Every row gives one point. The last column is the point's height on a tilted bowl or saddle (a function of degree 2), plus a little noise. Count its main directions that bend up, bend down and stay straight.

Points (10 x 3):
0.39 0.07 -0.17
-0.37 0.29 0.49
0.59 0.68 0.44
-0.37 0.14 0.39
0.64 0.04 -0.13
-0.04 0.66 0.53
-0.34 0.28 0.45
-0.45 -0.01 0.44
0.06 -0.15 -0.12
-0.13 0.18 0.12
Directions: 2 up, 0 down, 0 straight

Points:
0.25 -0.23 -0.44 -0.28
-0.51 -0.03 -0.52 0.36
-0.25 -0.10 -0.53 0.14
0.50 -0.08 -0.11 0.03
-0.30 0.03 -0.19 0.03
0.03 -0.27 0.27 -0.43
0.01 0.26 -0.42 0.17
-0.68 -0.05 -0.15 0.08
0.36 0.60 -0.80 0.16
0.10 0.46 0.16 0.59
-0.76 -0.27 -0.39 0.53
0.03 0.07 0.41 0.04
0.53 0.30 -0.02 0.81
0.33 -0.09 -0.07 -0.02
-0.19 0.14 -0.38 0.15
0.21 0.91 -0.31 0.76
-0.09 -0.24 -0.12 -0.21
-0.52 -0.63 -0.19 -0.08
Directions: 1 up, 2 down, 0 straight

Points (16 x 4):
-0.70 -0.14 0.00 -0.10
0.16 0.01 -0.17 0.27
0.41 0.21 -0.32 0.48
0.35 -0.12 0.20 0.25
0.18 -0.09 0.36 0.15
0.27 0.17 -0.29 0.40
0.02 0.63 0.18 0.45
-0.56 0.37 0.64 0.10
-0.13 0.44 0.00 0.32
0.43 0.49 -0.44 0.64
0.03 0.71 0.20 0.51
0.21 0.83 -0.12 0.68
-0.78 -0.17 -0.41 0.21
-0.04 -0.25 0.58 0.00
-0.16 -0.50 -0.20 0.12
-0.08 0.08 -0.27 0.27
Directions: 2 up, 0 down, 1 straight

Points:
0.36 -0.12 0.16 0.89 -0.06
0.30 0.11 -0.14 0.28 0.19
0.35 -0.24 0.42 -0.15 -0.11
0.03 -0.36 -0.36 -0.13 0.07
0.68 0.09 0.28 -0.03 0.13
-0.39 0.76 -0.63 -0.29 1.37
0.23 0.38 -0.05 0.19 0.16
-0.05 -0.15 0.63 0.29 -0.03
-0.54 -0.68 0.32 -0.27 0.16
0.52 -0.52 0.23 -0.39 -0.48
0.45 0.04 0.09 -0.02 0.05
-0.09 0.95 -0.29 0.38 0.34
0.44 0.03 -0.12 -0.03 0.15
0.26 0.42 -0.46 -0.60 0.49
0.08 -0.57 -0.03 0.08 0.05
0.09 0.62 -0.10 -0.56 0.67
-0.08 0.11 0.42 0.07 0.05
0.33 -0.18 0.28 0.18 -0.01
0.21 -0.14 -0.28 -0.44 -0.15
0.56 0.07 0.17 0.34 0.06
0.16 0.22 0.29 -0.34 0.14
0.98 0.14 0.12 -0.60 0.22
-0.10 -0.20 0.03 -0.08 0.08
0.68 -0.18 0.03 0.14 0.17
Directions: 3 up, 1 down, 0 straight

Points (22 x 5):
-0.22 0.42 0.32 -0.51 -0.12
-0.21 -0.38 -0.25 0.25 -0.35
-0.14 0.29 0.28 0.37 -0.10
-0.18 0.40 0.00 -0.39 0.01
-0.56 -0.16 -0.43 0.41 -0.75
0.51 0.07 0.45 -0.03 -0.05
0.34 -0.50 -0.35 0.78 -0.42
0.09 -0.42 -0.33 0.49 -0.45
0.09 0.13 -0.17 -0.15 -0.04
0.72 0.17 -0.36 -0.16 0.04
0.02 0.11 -0.47 0.05 -0.36
0.23 -0.26 -0.05 -0.27 0.10
0.00 -0.13 0.25 0.43 0.04
-0.09 0.67 -0.48 -0.04 -0.28
-0.28 0.16 0.29 -0.41 -0.06
-0.81 -0.04 0.23 0.11 -0.18
-0.29 -0.03 0.36 -0.29 -0.06
0.67 -0.55 0.33 -0.08 0.19
0.16 0.01 -0.73 0.48 -0.96
-0.67 -0.06 -0.49 0.32 -0.79
0.20 0.50 0.42 0.39 -0.10
-0.37 -0.54 0.29 -0.58 0.16
Directions: 1 up, 1 down, 2 straight

Points:
-0.12 -0.32 -0.02 0.35 -0.18 0.05 -0.05
-0.32 -0.04 0.00 -0.02 0.12 -0.16 0.02
-0.20 -0.04 -0.12 -0.56 -0.50 0.15 -0.13
-0.38 0.01 0.43 0.17 0.22 0.13 0.19
0.01 -0.44 -0.44 0.20 0.05 0.18 -0.17
-0.51 0.34 -0.33 0.87 -0.10 0.56 -0.52
0.62 -0.30 -0.19 -0.01 0.60 0.82 -0.30
0.03 0.51 0.16 -0.02 -0.84 0.35 -0.40
-0.21 0.01 -0.25 0.05 0.32 0.25 0.02
0.14 -0.02 0.55 0.26 0.16 0.39 0.33
0.24 0.03 -0.19 -0.04 0.39 0.32 0.04
-0.28 0.26 -0.20 0.44 0.08 -0.26 -0.32
-0.58 0.53 -0.21 -0.22 -0.62 -0.07 -0.55
0.74 0.33 0.40 0.27 0.51 -0.26 -0.28
0.14 -0.76 -0.53 0.19 -0.31 0.15 -0.47
0.61 0.29 0.11 -0.16 0.27 0.11 0.01
0.01 0.06 -0.49 0.21 -0.96 -0.48 -1.12
-0.15 0.20 -0.17 -0.13 -0.15 0.02 -0.01
0.11 0.12 0.06 -0.79 0.53 -0.37 -0.17
-0.85 0.21 -0.55 -0.01 -0.22 0.50 -0.47
-0.79 0.04 0.56 -0.34 -0.28 0.53 -0.02
0.68 -0.27 -0.77 -0.12 0.40 -0.04 -0.32
-0.42 0.09 -0.27 -0.23 0.13 -0.06 -0.05
-0.37 0.04 -0.01 -0.57 -0.39 -0.31 -0.23
-0.17 -0.31 0.33 0.28 0.13 0.06 0.14
0.03 -0.09 0.01 -0.09 0.08 -0.06 0.11
-0.18 -0.01 0.22 0.92 -0.33 -0.18 -0.47
0.09 0.26 0.55 -0.01 0.43 0.41 0.21
-0.69 0.05 -0.94 0.22 0.11 0.70 -0.77
-0.69 0.12 0.14 -0.78 0.11 0.45 -0.22
-0.29 -0.14 -0.11 0.52 0.34 -0.34 -0.33
0.54 0.25 -0.32 -0.22 -0.29 0.00 -0.19
-0.24 0.03 0.45 -0.33 0.46 -0.68 -0.35
-0.17 0.19 -0.95 0.04 -0.34 0.10 -0.62
-0.75 -0.03 0.43 -0.13 0.29 -0.92 -0.77
0.28 0.19 0.47 0.22 0.04 -0.20 0.01
-0.08 -0.12 -0.41 -0.64 0.17 0.00 -0.02
-0.08 -0.04 0.45 0.11 0.18 0.15 0.25
0.42 -0.25 0.31 -0.42 0.18 -0.39 -0.04
0.12 0.09 -0.30 0.38 0.05 0.43 -0.11
0.45 0.14 0.02 0.51 -0.12 -0.60 -0.59
0.59 0.21 0.20 -0.21 0.11 -0.77 -0.38
0.29 -0.42 0.30 0.69 0.08 -0.46 -0.44
-0.10 0.24 -0.16 -0.16 -0.24 -0.07 -0.07
-0.08 -0.16 -0.33 -0.58 -0.28 0.33 -0.08
Directions: 0 up, 5 down, 1 straight

Points:
0.25 -0.25 -0.09 0.22 0.07 0.44 0.14
0.56 0.28 -0.46 -0.60 0.03 0.20 0.33
0.20 -0.43 -0.10 -0.49 -0.59 -0.05 0.22
0.13 0.29 -0.11 -0.49 -0.19 -0.32 0.24
0.40 0.21 -1.02 -0.61 0.48 0.18 0.78
0.18 0.25 0.18 0.22 0.32 -0.37 0.25
-0.53 0.39 -0.03 -0.38 0.41 0.36 0.23
-0.28 0.24 -0.05 -0.55 0.49 -0.16 0.25
0.09 0.08 0.18 -0.08 0.00 -0.05 0.11
-0.60 -0.37 0.41 -0.17 0.64 -0.21 0.45
0.04 0.54 -0.53 -0.19 0.78 0.04 0.52
-0.15 0.01 -0.48 0.27 1.22 -0.14 0.61
-0.03 -0.21 0.50 0.21 0.46 -0.32 0.38
0.30 0.37 0.38 -0.14 -0.38 0.89 0.11
0.09 0.30 -0.01 -0.42 0.50 -0.03 0.19
-0.35 0.36 -0.14 -0.16 0.78 -0.03 0.37
-0.73 0.09 -0.15 -0.27 -0.08 0.69 0.22
-0.36 -0.19 -0.28 0.45 -0.10 -0.22 0.47
0.46 0.62 -0.51 -0.40 -0.17 0.46 0.36
-0.39 -0.55 0.32 0.17 -0.19 0.50 0.40
-0.54 0.42 -0.18 0.42 0.02 0.06 0.35
0.22 0.10 0.15 -0.07 -0.23 0.06 0.07
0.51 0.28 0.30 0.19 -0.26 0.11 0.03
0.04 0.36 -0.82 -0.62 0.20 0.11 0.56
-0.23 -0.45 0.51 -0.27 0.24 0.11 0.25
-0.04 -0.07 -0.30 0.11 -0.17 -0.62 0.50
0.09 -0.34 -0.37 -0.05 -0.30 -0.42 0.41
0.27 0.65 0.10 0.27 0.47 -0.70 0.48
-0.05 -0.62 0.33 -0.10 -0.07 0.11 0.24
-0.42 -0.47 -0.38 0.71 0.41 -0.35 0.72
0.28 -0.18 -0.38 -0.41 0.12 0.09 0.19
0.04 0.78 -0.37 -0.36 0.44 0.09 0.40
-0.17 0.53 -0.13 -0.18 -0.35 -0.35 0.28
-0.19 0.10 -0.04 -0.32 -0.23 0.32 0.08
0.15 -0.52 0.04 0.19 -0.24 -0.08 0.26
0.03 0.38 -0.38 0.31 0.34 -0.21 0.38
-0.62 0.16 0.25 -0.41 -0.02 0.31 0.14
0.12 0.92 -0.12 0.22 0.02 -0.16 0.26
-0.20 -0.18 0.56 0.07 0.78 -0.25 0.44
-0.82 -0.03 0.11 0.37 -0.44 0.08 0.46
0.48 0.20 -0.08 0.31 0.07 0.03 0.11
Directions: 4 up, 0 down, 2 straight

Points, 75 rows:
0.05 0.66 0.29 -0.03 -0.67 0.45 0.32 0.07 0.25
0.11 0.48 -0.79 -0.56 0.01 0.71 0.31 0.49 -0.28
-0.31 0.36 0.15 0.28 -0.28 -0.52 -0.16 0.02 0.34
0.85 0.41 0.21 0.67 0.10 -0.36 0.39 0.06 0.85
0.10 0.18 0.16 0.32 -0.40 0.42 0.20 0.14 0.44
0.28 -0.12 0.32 0.10 -0.48 0.27 0.06 -0.08 0.26
0.09 -0.35 -0.11 -0.17 -0.35 0.02 -0.27 0.72 0.19
-0.30 -0.24 0.16 -0.18 0.28 0.18 -0.12 -0.20 -0.08
0.51 -0.12 -0.15 -0.10 0.09 0.19 0.25 0.23 -0.09
-0.62 0.38 0.26 -0.07 -0.20 -0.10 0.12 -0.45 -0.08
0.43 -0.09 0.29 -0.13 -0.18 -0.47 -0.06 0.04 0.21
0.51 -0.92 0.01 -0.01 -0.03 0.10 0.16 0.16 0.22
-0.02 -0.21 0.29 -0.29 0.50 -0.37 0.19 0.07 -0.01
-1.05 0.04 -0.49 -0.10 -0.13 -0.54 -0.15 0.08 0.64
-0.02 -0.29 -0.19 0.34 -0.44 0.71 -0.11 0.11 0.41
-0.50 0.70 -0.18 0.31 0.21 0.19 -0.20 0.20 0.37
0.20 -0.35 0.15 0.47 0.19 -0.10 -0.35 0.00 0.68
-0.03 0.16 -0.02 0.20 0.29 -0.66 -0.57 -0.17 0.39
0.23 -0.34 -0.32 0.16 0.11 0.07 0.37 0.49 0.39
-0.35 -0.31 -0.20 0.17 -0.36 -0.36 0.45 -0.75 0.19
-0.26 0.07 -0.43 -0.42 0.33 -0.48 0.03 -0.02 0.05
-0.07 -0.10 0.66 0.16 -0.59 -0.11 -0.06 0.32 0.54
-0.05 0.99 -0.05 0.23 -0.01 0.80 0.01 -0.04 0.49
-0.01 0.44 0.23 0.65 -0.20 0.05 0.22 -0.64 0.60
-0.34 0.01 -0.06 -0.14 -0.29 0.15 -0.18 0.57 0.09
-0.17 0.40 0.87 -0.08 0.37 -0.15 0.12 -0.25 -0.01
-0.27 0.16 -0.54 -0.49 0.47 0.54 0.05 0.07 -0.22
-0.27 -0.33 -0.58 -0.03 -0.18 0.15 -0.43 0.30 0.37
-0.07 -0.06 0.14 0.32 0.11 0.18 0.43 0.13 0.38
-0.13 0.34 -0.31 -0.05 0.44 0.29 0.11 0.17 0.05
-0.18 -0.62 0.22 0.36 -0.25 0.71 0.35 -0.45 0.44
0.10 0.58 -0.02 0.06 0.03 0.01 -0.63 0.47 0.21
0.08 0.09 0.14 0.05 -0.34 -0.55 0.23 0.17 0.32
-0.49 -0.38 0.15 0.39 0.48 -0.25 -0.38 -0.08 0.73
0.42 0.41 0.27 0.54 0.33 -0.23 -0.04 -0.26 0.40
-0.24 0.30 -0.16 0.06 -0.10 -0.32 -0.18 -0.15 0.17
-0.14 -0.06 -0.09 -0.90 0.20 -0.36 -0.23 -0.02 -0.23
-0.15 -0.10 -0.25 -0.94 0.19 -0.05 -0.21 0.38 -0.40
-0.20 0.57 -0.35 -0.04 -0.53 -0.18 0.53 0.45 0.38
-0.33 0.03 -0.10 0.60 0.24 0.17 -0.04 0.22 0.72
-0.48 -0.82 0.04 -0.92 0.17 -0.47 0.24 -0.30 -0.04
0.14 0.44 0.19 -0.01 -0.15 -0.02 0.42 0.08 0.12
0.62 -0.20 0.85 -0.22 0.44 0.21 -0.23 -0.15 0.04
-0.63 -0.60 -0.37 0.39 -0.47 -0.58 0.36 -0.56 0.68
0.06 0.69 0.02 -0.59 -0.36 -0.19 0.29 0.24 -0.10
-0.06 -0.47 0.62 0.09 -0.43 0.46 -0.02 -0.46 0.26
-0.71 -0.02 0.32 0.43 0.28 0.05 -0.12 -0.01 0.52
0.04 0.33 -0.74 0.83 0.52 0.14 -0.11 0.01 0.97
0.40 0.46 -0.25 -0.37 0.10 -0.18 0.18 -0.52 -0.07
0.29 0.32 -0.39 -0.41 -0.46 -0.05 -0.53 0.20 -0.01
0.12 0.52 -0.03 -0.38 0.01 -0.50 -0.07 -0.04 -0.06
0.63 0.10 -0.08 0.35 -0.11 0.17 0.03 0.33 0.50
-0.68 0.24 0.81 -0.43 -0.55 0.55 -0.32 0.94 -0.24
-1.07 -0.25 0.67 -0.36 -0.56 -0.27 0.11 -0.24 0.04
0.33 -0.20 0.49 -0.02 -0.10 0.38 -0.06 0.33 0.07
0.58 0.22 -0.29 0.23 0.32 0.31 0.72 -0.05 0.35
-0.11 -0.13 0.17 0.43 -0.14 -0.14 0.12 -0.56 0.38
0.52 0.17 0.17 0.28 -0.07 0.07 0.44 -0.30 0.42
-0.20 -0.43 0.16 -0.35 0.17 0.24 0.07 0.18 -0.23
0.84 0.60 -0.35 -0.34 -0.24 -0.70 -0.21 0.20 0.39
-0.17 -0.61 0.05 -0.25 0.47 0.57 -0.32 0.14 -0.15
0.24 -0.66 -0.90 -0.15 -0.87 -0.30 0.06 -0.09 0.58
-0.09 0.36 -0.32 0.05 -0.02 -0.23 0.04 -0.39 0.11
-0.08 -0.19 -0.40 -0.47 0.25 0.29 -0.07 0.49 -0.30
0.51 0.32 -0.29 0.01 0.11 -0.36 -0.16 -0.71 0.19
-0.24 -0.51 0.54 -0.53 -0.31 0.09 -0.19 0.93 -0.02
0.30 -0.21 0.02 0.00 0.44 0.26 0.90 -0.11 0.16
-0.09 -0.31 0.28 0.13 0.50 0.24 -0.58 -0.12 0.32
0.26 -0.76 -0.39 0.24 -0.23 0.44 0.10 -0.28 0.25
0.44 -0.03 -0.19 0.36 0.42 0.18 0.25 -0.36 0.28
0.69 0.46 0.11 -0.13 -0.23 -0.17 0.56 0.63 0.33
-0.19 0.16 -0.20 -0.37 0.14 -0.67 -0.73 -1.03 0.34
0.54 0.25 -0.03 -0.45 -0.56 0.20 -0.27 0.30 -0.25
-0.19 0.04 0.42 -0.10 0.02 0.61 0.16 -0.01 -0.07
0.27 -0.17 0.08 0.29 0.37 -0.26 -0.40 0.04 0.43
Directions: 5 up, 1 down, 2 straight
